Every row gives one point. A path goes straight from each point to the next, and from the last back to the first. The post is the endless flat space through its rows: a point in 2 columns, a line in 3, a plane in 4, and so on, so that a path can go around it. How many times does the path go around the post? Going back the other way cancels.

Post:
0.020; 0.001
Path:
0.076; -0.060
0.054; -0.050
-0.002; -0.025
-0.038; 0.003
0.000; 0.017
-0.005; -0.013
-0.023; -0.007
0.001; 0.037
0.034; 0.026
-0.010; 0.078
-0.006; 0.055
0.030; 0.047
0.100; 0.009
0.032; -0.026
0.032; -0.018
0.006; -0.040
-0.008; -0.004
0.001; 0.023
0.047; 0.080
0.046; 0.021
0.091; -0.039
0.002; -0.058
-0.008; -0.002
-0.005; 0.012
-0.024; -0.030
0.016; -0.086
Times around: 2

Post (3 x 4):
-0.004; -0.040; 0.011; -0.022
-0.031; -0.062; 0.060; -0.037
0.017; 0.057; -0.020; -0.005
Path (23 x 4):
-0.026; -0.043; -0.022; -0.032
-0.004; -0.007; 0.012; -0.080
-0.029; 0.027; -0.009; -0.036
-0.043; 0.035; 0.007; 0.028
0.063; 0.012; -0.081; 0.059
0.039; 0.040; 0.044; -0.021
0.030; 0.061; 0.048; -0.032
-0.001; -0.032; 0.074; -0.008
-0.028; -0.068; 0.032; 0.009
-0.047; -0.034; -0.019; -0.027
-0.032; 0.065; 0.059; -0.068
0.051; 0.019; -0.033; -0.039
-0.001; -0.033; -0.016; -0.036
-0.054; -0.034; 0.032; -0.022
0.031; 0.005; -0.039; 0.019
0.020; -0.055; 0.032; 0.013
-0.069; -0.065; 0.030; 0.018
-0.072; -0.081; 0.029; 0.002
-0.005; -0.024; 0.063; 0.038
0.019; -0.024; 0.101; -0.044
0.034; -0.008; 0.025; 0.000
0.000; 0.008; 0.025; 0.006
-0.010; -0.014; -0.036; 0.011
Times around: 0

Post (7 x 8):
-0.030; -0.014; 0.016; -0.049; 0.057; -0.003; -0.018; 0.073
0.003; 0.019; -0.029; 0.012; -0.008; 0.036; -0.067; -0.010
-0.028; 0.005; -0.011; 0.034; -0.021; 0.019; -0.031; -0.041
0.001; 0.029; -0.004; 0.014; 0.024; 0.032; -0.030; -0.030
0.001; -0.037; -0.050; -0.025; 0.050; -0.030; -0.032; 0.019
0.018; -0.077; -0.001; -0.024; -0.024; 0.019; 0.052; -0.071
-0.031; 0.038; 0.017; 0.049; 0.039; 0.029; -0.036; 0.092
Path:
0.021; 0.008; 0.021; -0.036; 0.017; 0.055; -0.078; -0.052
0.040; -0.014; -0.006; -0.011; 0.043; 0.058; -0.006; 0.032
-0.007; -0.028; -0.005; -0.017; 0.027; 0.061; 0.015; 0.027
0.042; 0.021; -0.022; -0.059; 0.015; 0.047; 0.012; -0.067
-0.035; 0.055; 0.007; 0.057; 0.041; 0.002; -0.040; 0.051
0.027; 0.011; 0.009; 0.026; 0.052; 0.007; -0.043; 0.029
-0.092; -0.077; -0.002; 0.027; -0.006; -0.041; -0.021; -0.002
-0.086; -0.040; 0.070; -0.074; -0.003; 0.074; -0.003; 0.094
0.017; -0.064; -0.069; -0.079; -0.047; 0.027; -0.065; 0.020
0.009; 0.044; -0.025; -0.040; 0.020; 0.007; -0.046; -0.018
0.020; 0.006; 0.003; -0.038; 0.018; 0.019; -0.021; -0.045
0.010; 0.044; 0.069; 0.033; 0.042; 0.050; -0.029; 0.034
0.015; -0.004; -0.003; -0.072; 0.119; 0.040; -0.057; 0.037
-0.008; -0.028; 0.057; -0.072; 0.049; 0.048; 0.035; 0.049
0.032; 0.024; -0.041; 0.012; 0.041; 0.021; -0.019; -0.045
0.002; -0.100; -0.081; -0.019; -0.054; -0.034; -0.020; -0.019
-0.016; 0.046; 0.012; -0.003; 0.027; -0.007; -0.082; 0.037
-0.005; 0.009; 0.038; -0.066; 0.076; 0.002; -0.048; -0.024
-0.008; -0.016; -0.018; -0.023; 0.001; 0.028; -0.043; -0.086
0.085; 0.017; -0.037; 0.014; 0.065; 0.058; -0.050; -0.002
-0.005; -0.046; -0.001; 0.036; 0.022; -0.023; 0.000; 0.055
-0.036; 0.005; 0.004; 0.018; -0.020; -0.002; -0.035; 0.036
-0.059; 0.034; 0.003; 0.001; 0.004; 0.010; 0.015; -0.059
-0.057; -0.015; -0.032; 0.044; 0.004; 0.006; 0.004; 0.012
0.060; -0.046; -0.057; -0.044; 0.036; -0.009; 0.026; -0.043
0.009; 0.031; -0.036; 0.021; 0.001; -0.009; -0.078; 0.025
0.018; 0.038; -0.018; 0.057; 0.027; 0.038; -0.083; 0.030
-0.015; -0.023; 0.010; 0.054; -0.008; 0.053; -0.006; 0.004
-0.026; -0.036; -0.010; -0.074; 0.041; 0.039; -0.035; 0.039
-0.028; -0.074; -0.055; -0.013; -0.031; -0.024; 0.028; 0.046
-0.033; 0.034; 0.030; -0.034; -0.001; 0.016; -0.028; 0.017
-0.001; -0.027; -0.021; 0.065; -0.022; -0.020; -0.028; -0.026
Times around: 4

Post, 10 rows:
-0.024; -0.014; -0.047; -0.017; 0.011; -0.009; -0.019; 0.004; -0.045; -0.039; 0.044
0.025; 0.120; -0.013; -0.046; 0.073; 0.001; -0.001; -0.020; -0.072; -0.015; 0.020
-0.008; 0.002; 0.082; 0.016; -0.012; 0.000; -0.018; 0.076; -0.008; -0.037; 0.067
0.043; -0.021; -0.002; 0.025; 0.010; 0.007; 0.079; 0.011; 0.018; -0.013; -0.043
-0.039; 0.006; 0.003; 0.001; -0.011; -0.035; 0.008; -0.006; -0.014; -0.012; 0.040
-0.021; 0.016; -0.010; 0.037; -0.071; 0.009; -0.006; 0.006; -0.018; -0.015; 0.049
-0.051; -0.053; -0.072; -0.010; -0.093; 0.067; 0.052; -0.019; 0.053; 0.002; -0.011
0.032; -0.025; -0.006; -0.054; 0.003; 0.006; 0.005; -0.011; -0.018; 0.010; -0.042
-0.049; 0.021; -0.031; 0.009; -0.021; 0.107; -0.012; -0.009; 0.049; 0.052; 0.005
0.074; -0.019; 0.001; -0.029; 0.010; 0.014; 0.043; -0.004; 0.049; 0.014; -0.014
Path:
-0.017; -0.046; 0.009; 0.019; -0.012; 0.018; 0.065; 0.019; -0.022; 0.032; 0.007
-0.001; -0.041; -0.055; -0.070; -0.012; 0.014; 0.042; 0.053; 0.026; -0.035; 0.024
-0.069; -0.025; -0.002; 0.025; -0.062; -0.022; -0.004; 0.022; 0.039; 0.002; 0.016
0.008; 0.038; -0.012; -0.010; 0.078; -0.008; -0.032; -0.062; -0.020; 0.000; -0.051
-0.057; -0.001; -0.046; 0.006; 0.015; 0.003; -0.030; -0.039; -0.047; -0.021; 0.060
0.047; -0.047; -0.059; 0.013; -0.065; 0.074; 0.090; -0.039; 0.001; 0.000; 0.032
0.094; -0.114; -0.068; -0.017; -0.126; -0.052; 0.116; -0.014; 0.036; -0.019; 0.007
0.047; 0.012; -0.036; -0.015; 0.005; 0.036; 0.029; -0.008; 0.021; 0.034; -0.071
-0.011; -0.052; -0.062; 0.048; 0.002; 0.002; 0.004; -0.011; 0.023; -0.023; -0.031
0.000; 0.033; 0.022; -0.034; 0.007; 0.031; -0.010; -0.028; -0.044; -0.024; 0.007
0.024; -0.015; -0.013; -0.044; -0.046; -0.019; 0.024; -0.026; 0.004; -0.024; 0.061
-0.044; -0.021; -0.077; 0.001; 0.115; -0.020; 0.028; -0.035; -0.030; -0.083; -0.055
0.047; -0.031; -0.005; -0.052; -0.066; 0.006; 0.079; -0.002; 0.027; -0.046; -0.048
0.002; 0.000; 0.040; 0.090; -0.109; 0.007; 0.067; -0.005; 0.059; 0.008; 0.005
0.046; -0.051; 0.003; 0.024; -0.100; -0.017; 0.119; -0.018; -0.001; -0.023; -0.006
0.041; -0.011; -0.011; 0.050; 0.046; 0.089; 0.027; 0.009; -0.011; 0.033; 0.004
0.010; 0.028; 0.030; 0.024; -0.022; 0.046; 0.016; -0.035; 0.011; 0.019; -0.012
-0.012; 0.011; -0.059; 0.038; -0.014; 0.049; 0.016; -0.005; 0.021; -0.043; -0.001
0.015; 0.004; 0.016; -0.027; -0.051; -0.001; -0.044; 0.052; 0.049; -0.006; -0.010
-0.056; -0.024; 0.008; -0.066; -0.041; -0.009; 0.024; 0.034; -0.036; -0.029; 0.005
-0.077; -0.003; 0.053; 0.055; -0.034; 0.023; 0.055; 0.014; -0.015; 0.042; 0.013
0.044; -0.013; -0.001; 0.005; -0.028; 0.036; 0.006; 0.055; 0.014; 0.040; 0.033
0.008; -0.006; -0.012; 0.028; -0.069; -0.008; -0.013; 0.069; -0.005; -0.014; 0.000
-0.016; -0.028; -0.044; -0.016; -0.024; 0.034; -0.019; -0.006; 0.054; -0.005; 0.025
-0.002; 0.019; -0.027; -0.018; -0.012; 0.027; 0.004; -0.067; -0.024; -0.021; -0.025
-0.075; -0.065; -0.050; -0.037; 0.051; -0.018; 0.030; -0.043; -0.037; -0.004; -0.010
Times around: 2

Post, 13 rows:
-0.030; 0.080; -0.017; 0.028; 0.038; -0.014; 0.031; 0.080; 0.061; -0.027; -0.055; -0.061; -0.018; 0.029
0.015; -0.052; -0.006; -0.020; -0.001; 0.018; 0.028; 0.027; -0.017; -0.008; 0.043; -0.037; 0.021; -0.047
0.004; -0.064; -0.015; -0.056; 0.027; -0.015; 0.003; 0.052; -0.007; -0.013; 0.049; -0.050; -0.018; 0.009
0.010; -0.002; -0.016; 0.046; 0.023; -0.059; 0.002; 0.004; 0.042; 0.029; -0.026; 0.007; -0.021; -0.031
0.026; -0.026; 0.038; -0.015; -0.019; -0.011; 0.018; -0.008; -0.035; 0.006; 0.025; 0.063; -0.039; -0.041
-0.018; 0.026; -0.023; -0.003; 0.038; 0.003; 0.007; -0.009; 0.023; 0.020; -0.002; 0.025; -0.031; -0.024
-0.025; -0.068; 0.046; -0.012; -0.019; 0.017; 0.024; -0.071; -0.015; 0.064; 0.011; 0.028; -0.054; 0.009
-0.018; -0.062; 0.021; -0.010; -0.011; -0.033; -0.001; 0.000; -0.048; 0.040; 0.036; 0.020; 0.003; -0.021
-0.020; -0.017; -0.004; 0.027; 0.018; -0.027; 0.018; -0.040; -0.032; -0.021; -0.007; 0.022; -0.040; -0.005
0.031; -0.026; 0.043; -0.031; 0.027; 0.013; -0.007; -0.023; -0.040; 0.023; 0.032; 0.007; -0.018; 0.004
0.005; 0.002; -0.047; -0.003; 0.006; -0.049; 0.001; 0.024; 0.035; -0.003; -0.097; 0.000; 0.007; -0.026
0.010; 0.063; -0.040; 0.022; -0.018; 0.014; -0.059; 0.080; 0.074; -0.047; -0.055; -0.048; -0.002; -0.016
0.028; 0.016; -0.006; -0.020; 0.003; -0.045; 0.018; -0.036; 0.004; -0.036; 0.046; 0.021; 0.023; 0.017
Path, 25 rows:
-0.014; -0.059; -0.016; -0.053; 0.004; -0.065; 0.050; -0.061; 0.030; 0.038; 0.016; 0.069; -0.020; -0.029
-0.053; 0.055; -0.006; -0.010; 0.048; -0.065; 0.079; 0.003; 0.026; -0.024; -0.042; 0.006; 0.016; 0.071
-0.067; -0.077; -0.082; 0.027; 0.055; -0.041; 0.084; -0.074; 0.002; 0.067; -0.010; -0.006; 0.004; 0.011
0.043; 0.011; 0.011; 0.003; 0.000; -0.043; -0.024; 0.071; -0.046; -0.058; 0.068; -0.012; 0.008; -0.027
-0.012; -0.112; -0.020; -0.014; 0.025; -0.116; 0.014; -0.024; 0.036; 0.033; -0.032; -0.023; -0.038; -0.014
-0.051; -0.065; 0.008; -0.004; 0.031; 0.002; 0.029; -0.036; 0.006; 0.054; 0.016; -0.008; 0.036; -0.013
-0.005; -0.035; -0.023; -0.047; -0.026; 0.062; -0.034; 0.033; 0.105; 0.051; -0.072; -0.026; -0.030; 0.009
0.025; 0.001; -0.088; -0.044; -0.010; -0.020; -0.043; -0.071; 0.019; -0.062; 0.009; -0.002; 0.014; 0.039
-0.044; 0.019; 0.061; -0.060; -0.020; 0.105; 0.005; -0.001; -0.055; -0.015; -0.025; -0.005; -0.079; 0.029
0.059; -0.020; 0.024; -0.005; 0.031; 0.056; -0.060; 0.042; 0.012; 0.026; 0.005; -0.052; 0.004; -0.063
0.049; 0.013; 0.076; 0.001; 0.014; 0.040; -0.017; 0.145; 0.010; -0.019; 0.026; -0.023; -0.030; -0.022
0.067; -0.028; -0.027; -0.020; 0.025; -0.135; 0.078; 0.028; -0.023; -0.008; -0.014; 0.040; 0.039; -0.015
0.007; 0.010; 0.019; -0.024; -0.032; 0.076; -0.003; -0.035; -0.021; -0.048; 0.047; 0.036; -0.111; -0.018
0.022; -0.084; 0.036; -0.014; -0.063; -0.035; -0.029; 0.009; -0.039; -0.003; 0.001; -0.002; 0.009; -0.088
0.013; -0.006; -0.040; -0.021; 0.095; -0.029; -0.040; 0.005; 0.008; -0.051; 0.011; -0.026; -0.005; -0.009
-0.037; -0.024; 0.056; -0.024; 0.016; 0.096; -0.002; -0.073; 0.037; 0.104; -0.086; 0.004; -0.069; 0.008
-0.029; -0.049; 0.048; -0.012; 0.010; -0.023; 0.023; 0.051; -0.039; -0.015; 0.035; -0.032; -0.030; -0.028
0.001; -0.024; 0.043; 0.038; -0.033; -0.052; 0.015; 0.019; -0.038; 0.012; 0.007; 0.056; -0.015; -0.034
-0.001; -0.083; -0.003; 0.000; -0.029; 0.011; 0.008; -0.016; -0.062; 0.006; -0.019; 0.039; -0.031; -0.044
-0.008; -0.032; -0.014; 0.006; 0.018; 0.005; 0.007; -0.007; -0.019; -0.003; 0.047; -0.015; -0.067; -0.025
0.006; -0.029; -0.017; -0.026; 0.035; -0.072; 0.050; -0.067; 0.013; -0.005; 0.047; -0.029; 0.038; 0.034
-0.001; 0.066; 0.003; -0.047; 0.014; 0.048; -0.078; 0.020; 0.094; -0.018; -0.012; 0.020; -0.036; 0.018
0.008; -0.004; -0.044; 0.014; 0.031; -0.071; -0.001; -0.032; 0.058; -0.001; -0.032; 0.049; -0.032; 0.036
-0.060; -0.069; -0.068; 0.004; 0.014; -0.040; 0.065; -0.018; 0.011; 0.073; -0.046; -0.033; -0.010; -0.006
0.018; 0.049; 0.050; -0.047; -0.052; 0.042; -0.018; 0.030; 0.009; -0.019; 0.001; 0.003; -0.030; -0.005
Times around: 5
